Each row is a point. The last column is the point's height on a tilted bowl or saddle (a function of degree 2), plus a little noise. Count its main directions that bend up, bend down and stay straight.

Points:
[[-1.68  1.00  0.53 -1.00]
 [ 1.67 -2.47  0.88 -1.63]
 [ 0.43 -0.56  0.76 -0.29]
 [ 0.46 -4.23  0.82 -2.92]
 [-0.14  3.19 -1.73 -2.22]
 [ 0.86 -0.84 -2.16 -1.64]
 [ 1.10 -0.25  1.03 -0.51]
 [-0.13 -0.27 -1.42 -0.80]
 [ 1.05 -0.32  0.15 -0.41]
 [-0.83 -0.89  0.98 -0.55]
 [ 0.07  0.77 -2.22 -1.34]
 [ 0.98 -0.07 -1.38 -0.86]
 [ 1.85  1.29 -0.64 -1.16]
 [-0.47 -0.94 -1.68 -1.19]
 [ 0.67 -1.88 -0.65 -1.08]]
Directions: 0 up, 3 down, 0 straight

Points:
[[-2.77  0.21  3.14  3.72]
 [-0.82 -0.09 -0.64  0.20]
 [ 0.83 -1.84  0.30  1.15]
 [ 1.52  0.99 -1.92  1.83]
 [ 1.41 -0.23  1.56  0.35]
 [-0.70 -0.35 -1.63  0.57]
 [-0.90 -0.01  2.53  1.60]
 [ 1.84 -0.22  1.72  0.36]
 [-0.23 -1.49  0.17  0.94]
 [ 0.31 -0.24 -2.84  1.83]
 [ 0.34  1.19  0.60  0.23]
 [ 1.44  0.17 -0.84  0.78]
 [-1.61  1.01  1.34  0.77]
 [-0.84  2.59  2.24  1.71]
 [-0.49 -1.17  0.03  0.75]
 [-0.02  0.73  3.06  1.50]
 [-0.62 -0.08 -0.60  0.18]
 [ 1.82  0.34 -0.10  0.54]]
Directions: 2 up, 0 down, 1 straight

Points (17 x 4):
[[-2.51 -1.57  2.09  0.95]
 [-0.33  0.03 -1.71  0.82]
 [ 1.48  0.09 -2.09  1.12]
 [-0.62 -1.11 -1.00  0.81]
 [ 2.14 -0.51 -0.31  1.00]
 [ 0.30  3.19 -1.30  2.47]
 [ 2.29  0.45 -1.28  0.78]
 [ 1.47  1.94 -1.00  1.05]
 [ 0.84 -0.33 -2.88  1.83]
 [-1.89  0.26 -1.36  0.64]
 [ 0.22  0.00  0.96  0.71]
 [-0.20 -0.23  1.38  0.84]
 [ 0.45 -2.54  2.68  3.56]
 [-0.42 -0.88 -0.08  0.55]
 [-0.68  0.18 -0.27  0.33]
 [-0.73  0.82  1.12  0.78]
 [ 1.19 -0.14 -1.10  0.71]]
Directions: 2 up, 0 down, 1 straight

Points:
[[ 0.28  1.31 -0.63 -1.17  0.14]
 [ 0.28 -2.76  0.30 -0.41  0.04]
 [-0.51 -1.88  1.91 -0.39 -0.48]
 [ 0.31 -1.35  1.42  0.72  0.63]
 [-2.07  0.07 -0.58  2.35  1.35]
 [ 0.37  1.34 -0.71 -3.85  3.30]
 [-0.45  3.12  0.87 -0.59  2.89]
 [-1.14 -0.11 -0.66  1.41  0.24]
 [ 1.12 -0.04 -1.02  0.85 -0.70]
 [ 1.19  0.83  0.62 -1.35  0.47]
 [-0.97  0.98  0.55 -0.16  0.74]
 [ 0.71 -0.62 -1.49 -2.20  0.92]
 [ 0.39  1.91  1.14 -2.26  2.48]
 [ 1.20  1.12 -0.57 -0.39 -0.96]
 [-0.63 -0.93  0.70  0.85 -0.22]
 [ 2.47 -0.96  0.53  0.00  0.68]
 [ 1.91  1.03  0.33 -1.61  0.03]
 [-1.82  2.40 -0.21  0.28  2.70]
 [-0.59  0.13  0.72  1.01  0.45]
 [-1.12  2.78 -2.37 -0.15  2.09]
 [-0.44  0.10  0.73 -0.96  0.23]
 [ 3.56 -1.29 -0.52  0.49  0.35]
 [-3.80  1.16  2.31 -1.51  1.63]
 [-0.28  0.42 -1.30  1.55  0.21]
 [-0.13  0.78 -0.78 -0.07 -0.18]]
Directions: 3 up, 1 down, 0 straight

Points (24 x 5):
[[-0.03  0.78 -0.14  0.53  0.45]
 [ 0.99  1.29  3.03 -2.19 -0.04]
 [-2.20 -0.62  1.90  0.31 -0.56]
 [ 1.87  0.49 -0.82 -0.44 -1.40]
 [-1.48 -2.22  0.57 -2.08  1.14]
 [-0.39 -0.51  1.62  1.14 -0.48]
 [-1.50 -0.79 -0.95 -0.11  1.10]
 [-1.10  1.39  2.40 -4.14  3.81]
 [-0.66 -0.94  2.44 -0.43  0.37]
 [ 0.43  1.52  0.12 -1.13 -0.03]
 [ 1.71 -0.92 -1.68 -0.68 -1.06]
 [-0.74 -0.32 -1.35  1.35  2.03]
 [-1.99 -0.90  0.95  0.92  0.18]
 [ 1.67  1.08 -0.10 -0.89 -1.44]
 [-0.65  2.41  0.27  0.74  0.25]
 [-0.06  1.32  0.68 -0.25 -0.02]
 [-0.32  3.26  0.60  1.37 -0.91]
 [-0.93  0.56  0.31 -1.35  0.96]
 [-0.04 -0.36  3.13  2.03 -3.75]
 [-0.77  1.74 -0.23 -0.05  0.97]
 [-0.19 -0.28  0.98  0.17  0.34]
 [-0.48 -1.15  1.80  0.16  0.46]
 [ 1.20  1.65 -1.41  1.35  0.04]
 [-0.49 -0.16  0.48  3.07  0.15]]
Directions: 2 up, 2 down, 0 straight

Points:
[[-0.39  0.03 -0.81  2.01  1.73 -0.40  0.55]
 [-0.64  3.59  0.15 -0.87  1.21  0.85  1.56]
 [ 1.59 -0.92 -1.27  0.14 -1.44 -1.57  1.07]
 [ 1.19 -1.87 -0.85 -1.04  0.21 -0.52  0.91]
 [-0.14  1.47  1.27  2.30 -1.03  1.68  0.93]
 [ 1.03 -0.54 -0.05 -0.50 -0.57 -0.15  0.39]
 [ 1.65 -0.27  1.92 -0.34 -1.98 -1.98  1.60]
 [-0.24 -0.31  1.97 -3.38 -2.13  1.17  2.67]
 [ 0.38  0.45 -0.69  1.68 -0.28 -1.21  0.26]
 [ 0.61 -1.05 -1.25 -0.41  2.79  1.87  1.73]
 [ 1.29 -0.73  0.16  1.95  0.28 -0.95  0.75]
 [ 0.99  0.36 -1.92  0.98 -1.59  1.50  0.90]
 [ 1.24  1.83 -1.62  1.36  0.79  0.34  0.89]
 [-1.25 -0.74  0.90  0.40 -0.80 -3.19  1.26]
 [ 0.00 -1.08  0.70 -0.39 -0.35 -0.17  0.35]
 [-1.61 -0.21 -0.31  2.71  0.79  0.28  0.64]
 [ 1.08 -1.87 -0.66  0.02 -0.80  0.47  0.80]
 [-0.15 -2.61 -1.34  1.01 -1.74  0.14  1.11]
 [-1.63  1.02  1.06 -1.21 -0.96  1.14  0.94]
 [ 1.38 -1.07  2.29  2.14 -1.00 -1.06  1.51]
 [-0.44 -1.32 -0.02 -0.31  1.40  0.17  0.54]
 [ 1.21 -0.74 -1.12 -0.25 -0.15 -1.42  0.57]
 [-0.24 -0.92  1.23 -1.90 -1.98  1.55  1.59]
 [ 0.63  0.20 -1.44  0.37  1.27  1.71  0.70]
 [-0.94  0.80  0.62  2.51  1.39  1.02  0.90]
 [-0.20  0.74  0.16  0.37  0.96 -0.73  0.18]
 [ 0.42 -1.82  0.01  2.15 -0.54  0.00  0.78]
 [ 2.11 -1.18  1.31  0.88  0.19 -0.53  1.21]
 [ 1.94 -0.77 -1.34 -1.51 -0.93  2.16  1.87]
 [ 0.19 -0.43 -0.94 -0.06 -1.17 -0.70  0.21]
 [ 2.26 -2.31  1.29 -0.25 -2.61  0.28  2.50]
 [-0.11  2.33 -1.98 -2.40  0.37 -0.66  1.35]
 [-0.16  1.74 -2.34 -0.20  0.22 -1.53  0.60]
 [ 0.47 -1.06  1.66  1.78  1.67  2.64  2.02]
 [-1.10  0.52 -1.13  1.82  0.40 -0.54  0.14]
 [-0.70 -1.47  2.00  4.04  1.04 -2.04  2.62]
 [ 2.24  2.55  1.62 -0.51  1.16 -1.36  2.04]
 [-0.19 -0.56 -2.40  0.33 -0.49 -0.71  0.24]
 [-2.27  0.68 -0.80  0.44  1.04 -2.59  1.06]
 [ 1.12  0.42  2.21  0.14  1.13  0.86  1.18]
 [ 2.44  0.12 -3.08 -0.73 -0.61  0.13  1.92]
 [ 1.28 -0.95 -1.30 -1.25  0.27  2.13  1.34]
 [ 0.08 -1.07 -0.23 -0.38  0.78 -1.44  0.41]
 [ 0.27  0.86  2.30 -4.21 -1.42  0.21  3.10]
 [-1.41 -0.24  0.77 -0.64  1.86  1.30  1.12]
 [ 1.12 -0.05 -1.64  0.81  0.79  0.58  0.55]
 [-0.19 -0.21  1.33 -2.22  3.40 -0.68  2.53]
 [ 1.02  2.29 -2.07  1.31  1.49  0.34  1.25]]
Directions: 6 up, 0 down, 0 straight

Points, 48 rows:
[[-2.43 -1.05 -1.23  0.18  0.10  0.96  1.07]
 [ 3.91  1.81  1.72 -1.16 -1.00 -0.64  1.53]
 [-0.15  1.23 -0.76  0.01 -1.32 -1.17  0.21]
 [ 1.66 -0.27 -1.71 -0.35  2.18 -0.57  1.53]
 [-0.59 -0.07 -0.08  0.19 -2.21  0.42  0.83]
 [ 1.14 -0.79 -1.04  1.75 -1.49 -0.63  1.66]
 [-0.49  0.98  0.15 -0.21  0.71  1.47 -0.06]
 [ 0.59 -0.63 -2.10 -1.54 -0.76 -0.43  1.83]
 [-2.18 -0.72 -0.39  0.62  2.35  1.60  0.63]
 [ 0.81 -0.44  2.16  1.74  0.26 -0.30  0.92]
 [ 1.51  0.67 -1.91 -1.01  2.96 -1.19  1.76]
 [ 0.51  0.84 -0.74 -0.39 -0.66  2.31  0.75]
 [-0.43  3.44 -3.21 -0.62 -0.53  0.69  0.83]
 [-0.47  0.09 -0.61 -0.86 -1.71 -0.79  0.57]
 [-0.40 -1.66 -2.66  0.20  0.11 -0.49  2.36]
 [-0.74  0.22  0.36 -0.57  2.12 -2.13  0.67]
 [-0.58  0.93  3.72 -1.33  0.23  0.92  1.31]
 [-0.72 -1.95  0.50 -0.46  0.29  0.30  0.61]
 [-1.06 -1.32  0.13  0.14  1.45 -0.83  0.57]
 [ 0.95 -2.35 -1.97  0.75  1.09  2.64  3.10]
 [-1.03 -0.18  0.63 -1.66 -1.16  0.24  0.26]
 [ 0.11  0.52  0.16 -1.03 -1.39 -0.21  0.27]
 [ 1.16 -0.85  0.37 -1.45 -0.01 -0.66  0.77]
 [-1.19 -0.87  0.53 -1.62 -0.94  2.39  0.92]
 [-0.57 -0.26 -0.34  0.13  0.23  1.72  0.52]
 [ 1.45 -2.23  0.65  0.54 -0.98 -0.26  1.56]
 [ 4.91  0.20  0.82  0.30  0.26 -0.44  2.22]
 [-0.45  2.24 -2.43 -0.48 -0.95 -0.83  0.83]
 [-0.58 -2.30 -0.57 -0.34 -1.77  1.17  2.00]
 [-1.42  0.80 -0.61 -1.75 -0.12  0.39  0.16]
 [ 0.19 -0.82  0.33 -1.02  0.61 -0.57  0.38]
 [ 1.37  0.32 -0.75  0.75  2.49 -1.11  0.97]
 [ 1.08 -0.26 -0.26 -0.13 -1.46 -0.72  0.70]
 [-1.18 -0.68  2.96 -2.64  1.86 -2.18  1.41]
 [ 0.32 -0.18 -1.53 -1.76 -1.55 -0.23  1.45]
 [-0.36  1.70  0.80 -1.58  0.59  1.53  0.09]
 [ 1.76  0.27 -2.86  1.33 -1.69 -0.70  2.44]
 [-0.53 -0.94  0.20  2.53 -0.29  3.05  2.92]
 [-0.89  0.67  1.44 -0.81  1.20  4.01  1.02]
 [ 0.39 -0.86 -1.22 -1.10  2.91 -0.01  1.08]
 [ 0.78  0.96  3.52  1.73  3.22 -1.63  2.48]
 [-0.25  0.43 -0.10  0.93  0.13 -0.43  0.12]
 [ 1.25 -1.37  0.14  0.48  0.94 -1.06  1.09]
 [ 0.89 -1.97 -0.39 -0.69 -0.94  1.00  1.68]
 [ 0.77  1.70  0.30  0.47  3.10  1.32  0.14]
 [ 1.68 -1.55  0.59 -2.27 -0.69  1.45  1.70]
 [-1.29  0.46 -0.53  0.02 -0.76  3.08  1.16]
 [-1.49  0.19 -1.72  0.26 -1.65 -0.30  1.18]]
Directions: 4 up, 0 down, 2 straight

Points, 71 rows:
[[-1.27 -1.31  2.49  0.25 -0.04 -0.26  0.30  1.90  0.42]
 [-0.54 -1.54 -1.79 -1.97 -1.24 -0.92 -0.86  0.49 -1.60]
 [ 2.09 -0.92  2.38  2.04  2.55 -1.22 -1.57  0.99  0.54]
 [-1.50  0.89  0.10 -1.71  0.45  0.70 -1.78  1.85  0.85]
 [ 1.75 -0.76 -0.16  2.37  0.48  1.46  0.34 -2.00  1.26]
 [-0.27 -2.98 -2.31 -0.82  0.17  3.56  2.68 -2.43  1.33]
 [ 0.63 -0.65  1.09  0.32  0.09 -1.21 -0.56  1.10 -0.11]
 [-2.42  0.84 -0.89  2.16  0.46  1.21  0.19  0.15  1.66]
 [ 1.01 -1.75 -2.44 -0.68 -2.59 -3.08 -1.39 -0.62  0.29]
 [ 1.46 -0.54 -1.50  0.30  0.26  0.05  0.32  1.73  0.71]
 [-0.77  0.58 -0.47  0.16 -0.81 -1.51  0.52  1.02 -0.72]
 [ 1.45  0.04  1.15  0.10 -1.29  1.31  2.38 -0.10  1.09]
 [-2.86 -0.36 -0.04 -1.26 -0.88  0.90 -1.24  0.33  0.03]
 [ 0.25  1.16  2.38 -1.23 -0.76 -0.26  1.62  1.04 -1.13]
 [ 2.60  1.74 -0.52  1.85  1.67  1.50  0.95  0.29  4.37]
 [ 1.58 -1.58  0.13  0.22 -1.43 -1.67 -0.23 -0.52  1.07]
 [ 1.79 -1.67  0.56  1.23 -1.81  0.16 -0.76  0.48  0.18]
 [-1.56 -0.29  1.48 -2.76 -0.12 -3.20  0.88  0.43 -3.16]
 [-0.66 -1.19  0.02  0.89  0.13  0.76  1.38  1.23  1.38]
 [-2.67 -1.19 -0.45 -0.26  0.93  2.43  1.94  1.18  3.75]
 [ 0.36  2.17  2.73  0.18 -0.43  1.27  0.96  0.67  0.54]
 [ 1.24  1.57 -1.13 -0.05 -0.74  0.24 -0.86 -2.51  1.26]
 [-0.34  0.13 -1.80  1.62  0.24 -0.10 -0.92 -0.98 -0.44]
 [-2.03  0.78  2.71  1.55  2.55  2.46  0.43  0.14  3.42]
 [-0.14  1.31 -0.72 -1.81 -1.06 -0.81  0.00  1.68 -1.24]
 [ 0.67  3.30 -0.67  2.73 -2.00 -1.39 -0.37  1.19 -0.41]
 [-0.57 -1.91 -3.37 -2.86 -2.76 -0.21 -1.54  1.36 -4.31]
 [-0.47 -1.12  0.49 -0.29 -1.16  2.43 -1.69 -1.39 -1.10]
 [ 1.74  0.72  0.63 -0.76 -0.28 -0.26 -0.19  3.25  0.68]
 [ 0.62 -0.76  0.34  0.61 -0.68 -1.52 -1.74  1.53 -0.85]
 [ 0.27  1.37  1.65 -1.03 -0.06  1.55  1.68 -0.31  0.02]
 [ 1.22 -1.26  1.97  2.26  0.28 -0.63 -1.37 -0.89 -0.82]
 [-0.19  0.13  0.32 -0.23  0.04 -0.53 -1.02 -2.65  0.11]
 [ 0.25 -0.18  0.80  0.40  0.25  1.10 -0.15  1.62  1.22]
 [ 0.46  0.80  1.31  1.16  0.02  0.69  0.48 -1.92  0.54]
 [ 0.26  0.57 -0.12  0.88  0.41 -2.04 -0.08 -0.19  0.34]
 [-1.00  0.84 -0.66 -0.34  1.29  0.29 -1.04 -0.95  0.99]
 [-1.15 -1.72 -3.17 -0.86  1.39  2.93 -2.30  0.33  0.71]
 [-3.14 -0.80 -1.69  1.95 -0.26  1.98 -3.28  3.12 -0.41]
 [-0.58  0.78 -1.24 -1.75 -0.11  1.21 -0.83  1.58  0.13]
 [-1.91  0.51  1.76 -1.06  0.61  0.53  4.38  0.34 -2.11]
 [-1.52 -0.51 -0.43  0.04  0.90 -1.09  0.62 -0.26 -0.34]
 [-0.40  2.01  0.92 -1.01 -1.43  0.81 -0.97 -2.24  0.63]
 [-0.13 -1.22 -1.59 -0.25  1.22  0.78 -1.49  1.70  0.95]
 [-1.29 -1.20  0.16 -2.40  1.10  1.02 -0.06  2.19  1.05]
 [-0.09  0.17 -1.13  1.51 -1.27 -0.70  1.15 -0.12 -0.58]
 [ 0.00 -0.54  1.59  0.36 -0.61  0.51 -0.70  0.47 -0.11]
 [-0.17  1.18  0.60  0.54 -1.64  0.97 -0.95 -2.03 -0.03]
 [-2.36 -0.66  0.76 -1.05 -0.84  1.68  0.26 -0.33  0.65]
 [ 0.77  2.93  1.96 -0.46 -1.21 -2.37  1.73 -1.04  0.14]
 [ 0.99  0.97  1.53 -1.79 -0.58 -1.08 -1.06 -0.49  0.10]
 [ 1.50  0.73 -1.19 -0.97 -1.40 -2.98  1.55 -0.04  0.11]
 [ 1.78 -0.49  1.57  0.31 -0.45  0.27  2.58 -0.54  1.40]
 [ 2.64 -1.45  1.35 -1.84  0.66  0.26  0.97  0.73  1.67]
 [ 1.18 -1.58  0.52  0.21 -0.04 -0.72  1.44 -0.29  0.94]
 [-0.82  2.22 -0.21  0.14 -1.56 -0.85  1.34 -0.15 -0.51]
 [-1.01  0.29  2.49  1.35  0.81  0.01  0.64 -2.19 -0.75]
 [-0.67 -1.90  3.03  0.10 -0.34  1.25 -0.94  1.16  0.44]
 [ 2.90 -1.50 -1.50 -0.42  0.31  0.50  0.46  1.82  2.08]
 [-0.64 -0.57  1.67 -0.02  1.64 -0.93 -0.17  1.21 -0.44]
 [-0.22 -0.45  0.42  1.51  1.09 -2.42 -1.67  0.46 -0.75]
 [-1.39  0.47  0.06 -1.30 -1.02 -1.40 -2.18  2.31 -0.99]
 [-1.26 -1.40  0.70  2.17  0.74 -1.19 -1.60  0.19 -1.53]
 [ 0.33  0.72 -1.27  0.05  1.47  0.12 -0.38  0.97  1.76]
 [ 2.16  0.54  1.16 -0.61  1.52 -2.10  1.08  1.22  0.58]
 [-1.65 -0.37 -0.44  0.69  2.60 -1.44 -0.54  1.87  1.33]
 [ 0.04 -1.08  0.52 -0.82 -1.78  0.11 -0.31 -0.83 -0.09]
 [ 0.55 -1.44  0.82  0.12  1.44 -1.31  0.94  1.01  0.32]
 [-3.14 -1.37 -1.18  0.29 -0.92  1.10  1.97 -2.10  0.71]
 [ 1.53  2.52  0.86 -1.98  0.39 -0.86  1.88 -0.86 -0.69]
 [ 0.01  0.14  1.31  2.01  1.32  0.89  2.19 -1.28  1.34]]
Directions: 3 up, 2 down, 3 straight
